Every row gives one point. To make a cloud, some directions were put in groups of two or more. Within a group, all points are equally far from the middle, so they leave a hole (a ring in 2 directions, a hollow ball in 3). The other directions are filled evenly. Then the cloud was stretched, turned, moved and blurred a little. Count the holes, and give their numbers of directions, smallest first.
In the rows, zero is written as 128.

Cloud (14 x 2):
[[ 92 121]
 [103 113]
 [153 138]
 [169 137]
 [139  95]
 [115 157]
 [168 121]
 [ 79 126]
 [170 148]
 [126 149]
 [175 120]
 [106 165]
 [115  98]
 [125 176]]
Holes: 0

Cloud:
[[111  67  99]
 [ 78 136 101]
 [122 141  95]
 [121  88 120]
 [100 181 126]
 [112 119 160]
 [151 142 144]
 [132 163 115]
 [174 131 132]
 [160  91 102]
 [ 72 108  89]
 [ 96 117  88]
 [ 79 101 109]
 [138 124 132]
 [114 136  80]
 [121 140  81]
 [ 92 120 138]
 [ 72 130 113]
 [152 123 103]
 [132 158 104]
 [153 108 127]
 [145 127 154]]
Holes: 0

Cloud (26 x 4):
[[ 98 127 170 132]
 [117  81 152 137]
 [142 159 155 149]
 [154 100 134 108]
 [118 159 135 168]
 [ 94 143  87 125]
 [101 134 115 181]
 [ 85 116 141 118]
 [ 93 120 163 128]
 [106 152 116 172]
 [134 152 167 133]
 [ 91  87 122 127]
 [157 148  95 153]
 [ 87 119 144 117]
 [168 119 104 167]
 [126  79  90 122]
 [107 137 150 107]
 [ 79 112 104 126]
 [136 163 122 159]
 [139 121  88 100]
 [147  96 150 173]
 [113 144 173 147]
 [100  81  98 131]
 [106 120 173 162]
 [ 96 111  88 170]
 [120 110 143 187]]
Holes: 2 (2, 2)

Cloud:
[[ 99 172 103 150]
 [169 142 160 120]
 [188 142 136 135]
 [120 124 103 170]
 [129 112  93 133]
 [135 123 102 173]
 [101 101  99 130]
 [196 124 153 133]
 [149 161 161 181]
 [145 154 123 190]
 [146 173 136 132]
 [108 150 151 157]
 [150 134  96 118]
 [160 118 122 108]
 [187 100 136 141]
 [166 132 114 116]
 [134 151 168 169]
 [118 101 122 169]
 [160 140 175 132]
 [ 91 105 139 114]
 [120 132 155 183]
 [152 118 134  97]
 [ 98 135 149 155]
 [110 101 153 126]
 [129 107 169 174]
 [115 123 128 185]
 [119 143  82 146]
 [130  86 154 143]]
Holes: 1 (3)

Cloud, 49 rows:
[[ 98 140 123 110 107 125]
 [156 132 159 107 147 131]
 [ 77 141 120  94 146 130]
 [152 148  99 133 175 176]
 [ 83 142 154 148 162 149]
 [118 123 108  82 147 179]
 [143 109  84 133 149 136]
 [ 99 150 105 123 117 146]
 [145 113 100 114 147 111]
 [154 104 154 128 156 111]
 [109  77 152 133 184 149]
 [124 112 145 166 159 128]
 [102  94 160 142 161 135]
 [120 116  99 136 139  95]
 [110 110  95 110 187 110]
 [113 180 136 160 124 138]
 [117  79 146 145 161 177]
 [ 94 117 171 131 135 128]
 [126 157 148 123 184 150]
 [148  87 147 156 131 156]
 [128 161 155 126 170 142]
 [106 131 100 157 143  97]
 [121 123 117 152 196 129]
 [142  77 146 129 167 145]
 [158 170 101 144 146 136]
 [144 123 155 118 191 132]
 [122 131 134 131 220 129]
 [ 71 143 113 150 151 115]
 [ 85 110 132 155 193 150]
 [102 132 107  85 155 167]
 [111 139 163  99 122 117]
 [137 168 123 140 150 169]
 [116 130 160 102 124 139]
 [120 124 163 149 109 153]
 [142 137 142  90 137 104]
 [ 89 113 161  84 169 161]
 [118 178 128 158 122 149]
 [ 81 107  95 123 147 175]
 [122  87 149 129 201 139]
 [112 114 143  96 123 165]
 [109 155 100 110 143 161]
 [140 116  83 135 177 156]
 [139 171 102 136 132 168]
 [112  87 157 139 145 144]
 [106 128 103 151 180 109]
 [126 146  97 122 187 113]
 [115  96 151 136 137 203]
 [ 79  95 129  91 149 167]
 [143  82 110 120 131 130]]
Holes: 2 (2, 2)

Cloud:
[[148  81 150 143 129 136  98  76]
 [106  97 131 114 145 140  64 124]
 [ 94  78  99 163 104 139 160 132]
 [ 74 155 130 137 123 102  86  96]
 [116 143  96  91  91 133 158 131]
 [100 119 126 178  87 102 163 139]
 [121 111 150 191 116  89 152 128]
 [ 74 100 149 109 123  76 109 109]
 [168 131  85 133 112 173 164 170]
 [ 89  84  67 133 136 141 123 131]
 [127 198 112 136 103 102 153 133]
 [149 139 146 111 126 129 117 104]
 [143  83  92 140 123 116 145 163]
 [112  90 127 175 164 163 115 139]
 [ 82 119 124 158 151  97 100 175]
 [ 89 148 159 105 147 121 135 166]
 [171 159 125 155 149 126  99 121]
 [137 134 103 112 137 122 160 115]
 [120 181 126 122 138 105 147 158]
 [ 90 121  96 100  79 118 114 155]
 [139 103 172 164 120 113 161 123]
 [109 101 102 120 154 140 110 129]
 [125  95  86  89 123  98 145 133]
 [115  99  77 128 138 144 138 121]
 [ 87 146  98 110 103 107 114 100]
 [ 82  90 140  81  98 137 104 126]
 [147 155 189 176 112 121 107 146]
 [113  88 123 135 116 149 125 101]
 [156 100 134 142 117  96 121 108]
 [ 90 150 156 103 124 134 106 156]
 [110  76 126 158 144 100 126 129]
 [ 99  98  83 106 131 179 127 123]
 [141 140 148 104 130 145  93 102]
 [ 67  49 111 179 128 156 128 151]
 [129 112 112 148  98 123 156 163]
 [106  85 112 131 152 167 117 127]
 [105 145 131 154 141 176 129 185]
 [ 63 107 106  99  88  93 135 129]
 [117 104 125 158 111 130 152 156]
 [ 98 126 162 151 159 121 157 126]
 [ 83 152 112 144 140 154 122 103]
 [108  73 125 182 117 129 130 116]
 [152 183 153 114 123  98 141 137]
 [110  81 131 144 100 123 103 102]
 [144 111 119 111  69 144 139 133]
 [ 83 131 121 170 142 167 106 165]
 [ 60 121 119 123 118 104 110 110]
 [162 122 105 123 120 150 179  90]
 [112 115 177 161 106  79  96 106]
 [152 132 155 160 158 151 138 106]
 [110 187  87 132 130 175 118 117]
 [106 113 136 139 161 128 123  64]
 [121 100 105 123  91 130 153 111]
 [144 113 137 142 123 103  57 138]
 [128 122 128 112 181 140 108 134]
 [ 87 150 140 156 121 103 118 111]
 [150 102 181 136  74 117 157 113]
 [ 78 101 154 120 101 116  87 151]
 [ 43  98 130 117 108 132 134 144]
 [112 132  95 134 108 157 100  96]
 [105 135 118 145 149 124 102 101]
 [131  59 154 130 118  93  95 141]
 [147 152 134 124  91 129 112 106]
 [117 111 139 111 116 115 137 133]
 [143 123 170 169  97 103 162 140]
 [158 115 161 134 115 141 133 176]
 [101  93 118 154 110 158 108 106]
 [180 108 163 119 119 126 125 148]
 [123 174 169 153 154 148 168 143]
 [125 141 147 174  99 140 173 135]
 [148  99 158 105 133 144  93 169]
 [144  98 159 166 153 111 163 111]
 [141 152 199 163 147 148 117 159]
 [147  98 126 141 167 170  69 161]
 [116 133 144 158 122 164 152 105]
 [160 121 109 176 114 162 158 122]
 [ 74  96 101 158  79  96 111 138]
 [102 200 126 148 115 153 179 147]
 [119  47 146 127 148 136  76 116]]
Holes: 0

Cloud:
[[111 128  86 120 148 137  83 102 130]
 [182 112 166 118 129 118 157 158 135]
 [144  74 137 130 114 123  97 127  94]
 [140 124 111 153 112 133 139  90 172]
 [153 121 160 140  67 117 103 121 132]
 [103 118  92 149 167 125  73 106 127]
 [134 146 129  80 112 168 179 115 121]
 [136 143 159 166 113 102  79 100 141]
 [123 121 140 135  91 176 113 122  90]
 [ 99 118 127 177  80 156 123 114 156]
 [113 137 166 123 125 159  95 160  91]
 [118  84 122 112 103 146 119  88 143]
 [128 110 157 121 151 164  67 133 106]
 [111 113 126 162 197 102  67 138 123]
 [149 133 118 122 168  97  98 124  90]
 [104  97 144 117 122 141  89  78 145]
 [168 106 135 158 119 116 141 121 104]
 [ 96 123 110 139  89 136 165 135 149]
 [ 92 102 149 200 159 102  66 132 120]
 [ 92 114 171 106 123  96  87 127  86]
 [ 68 115 131 173 151  98  69 111 102]
 [119  91 126 152 185  86 106 120 131]
 [178 117 134 145 104 118 142 126 158]
 [140 123 117 172 105 143  76 115 138]
 [ 97 123 142 179 155 147  91  94  98]
 [116 143 123  95 126 105 122 179  84]
 [101 110 161 106 155 133 106 182  72]
 [ 71 140 123 153 125 104  74 118 138]
 [109 149 117  95 110 137  80 139 138]
 [122 112 114 131 104 144 139  67 146]
 [ 70  88 164 125 143 112  84 129 117]
 [147 119 142 153 175 125  87  86  98]
 [109 126 132 152 131 164 106 138 167]
 [ 95 107 181 104 134  94 110 134 103]
 [ 95 136 157  99 159 106  95 128  82]
 [126  89 156 149 152  81  65 165 109]
 [ 79 126  90 144 149 142 100 106 129]
 [ 82 135 116 135 156 126 114 128 150]
 [133 133 123 145  90 161  92 127 103]
 [151  98 126 160 117 139 159 146 126]
 [158  98 128 107 163 169 115 105  95]
 [ 80 156 126 108 100 142 142 131 103]
 [137 139 124 117  83 167  98  86 140]
 [136 117 158  87 123  97 158 166 129]
 [ 93 117 152 138  77 109  76 112 139]
 [158  84 165 158 168 117  85 118 140]
 [129 116 164 147 176 100  80 105  77]
 [160 115 132 106 122 163 132 177 109]
 [162 103 157 155 165 110 150 149 129]
 [144 146 131  73  98 152 174 115 110]
 [139 116 117 149 171 105 107  96  97]
 [154 126 166 129  94  99 109 103 138]
 [107 127  82 108 127 162 121  99 118]
 [104  87 139 171 110 131 118 155 102]
 [ 67 107 142 156 137  95 110 128 135]
 [122  90 158 148 145  78  62 122  96]
 [107 135 153 145 129 103 143 148 155]
 [126  99 123  96 137 150  78 107  88]
 [ 71 104 136 103 135 161 107 112  95]
 [158 107 173 146 105 105  93 150 142]
 [102 107 135 127 101 114  72 127  78]
 [149  94 165 117 105 157 154 161 103]
 [139  73 136 108 136 115  88 109 108]
 [136 133  83  94 123 141 156 135 125]
 [109 119 161 142 109  96 153 125 139]
 [103 128 137 123  77 127 152 170 145]
 [ 98 136 157 183 137 112  85 129  89]
 [129 119 138 147 127  87  64 133  84]
 [146  69 126 118 136 147 124 152 110]
 [167  95 158 113 111 160 171 141 120]
 [105 145 129 129 115 153  87 139 163]
 [ 92  94 150 121 110 137  90 135  68]
 [159 119 112  97 145 125 106 173  95]
 [109 135  84 102 114 155 157 135 128]
 [166 108 147 112 188 139 152 151 101]
 [ 89 116 106 108 121 139 133 175 112]
 [ 90 109 142 181 107 147  86 117  97]
 [170 117 168 116 146 147 141  95 126]
 [136 144 157 154 113  97 145 156 146]
 [163 103 165 101 155 107 107 131  68]
 [ 74  83 159 121 155 131 103 147  93]
 [154 112 155 124  93 113 174 129 143]
 [163 131 179 122 150 127  84 114 107]
 [164 100 135 127 146 149  95  92  97]
 [ 86 118 157 110  85 109 119 132  87]
 [178  94 163 118 130 145 103 112 119]
 [117 129 146 118 185 100  65 165  93]
 [140  89 139 110 120  84 129 154 104]
 [ 95 142 164 150  90 140 139 106 116]]
Holes: 3 (2, 3, 4)
